Each row of a before or after table is a point. One or more steps were done to the points. Then noise was added and the rows were shuffled. The steps act on how far a point lies along the listed directions, d1 being the first. Write out the steps. A step turns or swaps two directions, mirrors them in a line or flattens them onto one, adds a multiple of one to another, or multiplies one. Angles are multiples of 10 degrees, from the lower direction toward the higher: turns from -170 to 170, lines from 10 to 170 but not 90. Use the fewest steps. Two steps may share a direction if one is a turn and the other turns, adds or multiplies; they go together, in the order done. Otherwise the lowest direction goes first.

Directions:
(1): -199; 284; 26
(2): -284; -200; 12
(3): -25; 14; -346
Before:
24; -7; -2
-36; -36; 20
-73; 52; 8
-2; 44; 33
-67; 5; 84
47; -2; 25
-51; 15; -35
-70; 79; 33
68; 24; 5
57; 54; -22
44; 15; -20
-63; 4; 56
After:
61; 20; -17
46; 11; 17
-61; 16; -74
36; -10; -33
-51; 103; -14
1; 56; -35
62; 57; 16
-32; 20; 39
21; -12; 1
-39; -38; -13
-58; 15; -49
-51; 64; 4
Steps: add -0.3 times d1 to d2; multiply d3 by -1

Directions:
(1): -334; 216; -49; -11
(2): -21; 24; 306; -257
(3): 218; 337; -6; 6
Before:
-102; -65; -27; 17
2; 6; -57; 15
-56; 42; -27; 17
-135; -202; -30; -6
-38; -22; -8; 17
6; -13; 13; 12
19; 9; 25; -36
1; 12; -34; 39
-32; -78; -9; 50
-9; 12; 17; -18
15; -6; -13; 29
2; 1; -39; 21
-9; 28; -28; 45
27; -7; -38; 30
After (14 x 4):
-19; 37; 6; -27
-13; -93; 24; 27
13; -2; -42; 37
38; -20; -14; 4
51; -22; 2; -2
-44; -100; -31; 28
27; -13; 10; 10
42; -11; -9; 20
-2; -8; 20; 8
46; -22; -29; -6
-114; -219; -26; -10
-12; -38; -4; 20
42; -7; -7; 37
-21; 18; 0; -5
Steps: multiply d1 by 0.7; turn d1 and d2 by -70 degrees

Directions:
(1): -171; -149; 181; 252; -125; 278
(2): -67; 375; 234; -149; -99; 98
(3): -382; 95; -91; 123; -26; -249
(4): 191; 124; 192; 323; 138; -171
(5): -22; 205; -264; 130; 221; 251
(6): 155; 109; -197; 138; -384; -16
Before, 8 rows:
-39; -22; 18; 50; 55; -28
-59; 28; 34; -5; 44; 73
-24; 36; 73; -11; -60; 13
22; 31; -71; 30; -11; -50
79; 29; 61; -20; -32; 11
14; 17; -103; -6; 11; -2
-20; 34; 2; -25; 27; -30
75; -39; 13; -38; -8; -8
After (8 x 6):
186; -73; 7; -56; 32; 82
-6; -1; 60; -25; -60; -63
-49; 69; -49; 79; 22; -62
-8; 69; -72; 40; -2; 25
-69; 40; -21; -18; 17; -56
-71; 14; 56; -41; -21; 46
-138; -9; -3; 42; 51; -43
209; -29; 80; -73; 14; 55
Steps: turn d2 and d5 by -40 degrees; turn d1 and d5 by -30 degrees; multiply d3 by 3; turn d4 and d6 by -40 degrees

Directions:
(1): 210; 35; 192; 198; -132; -352; 305; 43; 68
(2): 11; 3; 43; -513; 36; -251; -12; -22; 177
(3): 145; 114; -296; -142; -157; 45; 243; -248; -270
(4): -203; 32; 85; -84; -99; 301; 380; 80; 233
(5): 227; -264; 240; -17; 154; 169; 35; -356; 52
(6): 275; 179; 4; -69; 378; 120; 116; 267; -86
Before (14 x 9):
3; -16; 40; -2; -15; 3; 62; 8; 74
-42; 16; 2; 10; -32; 0; 24; -9; 36
-55; -36; 18; -51; 60; 45; -17; 11; 58
-67; -12; -11; 33; -42; -23; 19; -17; 13
3; -12; 62; 13; -37; -30; -7; -32; 28
25; -15; 52; -23; 63; 92; -46; -32; -21
-104; -39; 38; -43; -8; 103; -17; -21; 86
22; 20; -18; 15; -13; -27; 4; 42; -39
19; 47; -75; 117; -1; 10; -54; 49; -93
42; -1; 8; 8; 35; 108; 23; -22; -39
-20; 44; -68; 42; -11; -14; -20; -3; -77
23; 55; -46; 5; 28; 27; -7; -2; -76
-6; -70; 30; -68; 18; 67; 7; -51; -7
16; 42; -71; 30; 14; 16; -21; 4; -89
After:
-72; 9; 13; -40; 25; 40; 56; 68; 85
-67; 13; 16; 26; -39; 47; 60; -12; 64
85; -7; -44; 53; 28; -9; -53; -62; -117
61; 28; -41; 11; 33; -8; -30; -54; -93
-18; 3; 41; -11; -23; -34; -34; -7; 40
57; -5; -13; 47; 1; -4; -33; 11; -70
-147; -7; 71; -75; -39; 138; 119; 41; 158
35; 11; 34; -82; 45; 15; -24; -4; -5
-75; -24; 23; 45; -36; 20; 25; -33; 37
30; 0; 22; -84; 20; 72; 76; -33; -3
-61; 13; 40; -42; -31; 77; 121; 51; 111
128; -33; -27; 130; 70; -18; -119; -95; -119
43; -8; -37; 83; 5; -38; -61; -84; -107
-43; -26; 21; -120; -21; 24; 55; 11; 29
Steps: multiply d1 by 0.4; turn d2 and d5 by -70 degrees; turn d3 and d6 by -20 degrees; multiply d4 by 2.5

Directions:
(1): -11; 373; -217; 27; -300; 148; 182; 144; -294; -58; -8
(2): 29; 27; -147; -241; -289; -261; -141; 229; 318; -31; -187
(3): 212; -180; -152; 326; -311; 77; -79; -64; 136; 198; 255
(4): -97; 347; -14; 151; 220; 241; -177; 182; 326; 82; 75
(5): -396; -196; -295; -76; 101; -81; 100; 195; -40; 114; 273
(6): -248; 116; -179; 207; -11; -151; 132; -369; 124; 145; -281
Before:
-126; 59; -65; -59; 27; -18; 46; 73; 29; 32; 9
0; -30; -36; 66; -15; 72; -14; 49; 13; 58; 79
-62; 108; -36; 35; 26; 42; 16; 54; 14; 16; 28
7; -49; 6; 47; 6; -2; -4; -50; -40; 18; 39
4; -28; -47; 38; -50; -17; 6; -75; -34; 33; 38
-18; -12; 20; 29; 56; -14; 4; -37; 20; -1; -58
-17; -4; -25; 9; 34; 24; -26; 51; 39; 54; 69
-83; 106; -65; -17; 24; 67; -56; 140; 63; -18; 48
50; -33; 25; 65; -21; 6; 12; -125; 3; 47; -7
77; -7; -3; 16; -56; -7; -7; -30; 28; -6; 6
26; -21; 3; 45; -26; -7; 17; -58; -11; -3; -1
27; -2; 3; -12; 20; 28; 1; -22; -63; -10; 2
After:
70; 1; -6; 0; -58; -19; -7; -19; 36; -12; -10
-8; -20; -40; 105; -10; 96; 8; 19; -18; 72; 93
68; -58; 48; 18; -11; -10; -18; -83; 28; 29; -4
-82; 84; -15; 99; 94; 68; 39; -28; -12; 42; 46
20; -52; 2; 26; -14; -12; -16; -22; -26; 11; 39
-124; 25; -51; -9; 59; -3; 47; 24; 30; 56; 34
31; -34; 9; 19; -25; -28; -2; -40; 18; -12; -12
12; -52; -45; 16; -59; -48; -21; -62; 14; 36; 24
16; 11; -13; -19; 4; 15; 3; -20; -53; -10; -18
-14; 7; -24; 46; 40; 65; -3; 32; -11; 61; 102
-110; 113; -54; 89; 81; 129; 1; 34; -11; 14; 77
5; -37; 49; 8; 75; -4; -14; -10; 15; -15; -29
Steps: turn d1 and d6 by 50 degrees; add -1 times d4 to d2; add 0.3 times d5 to d3
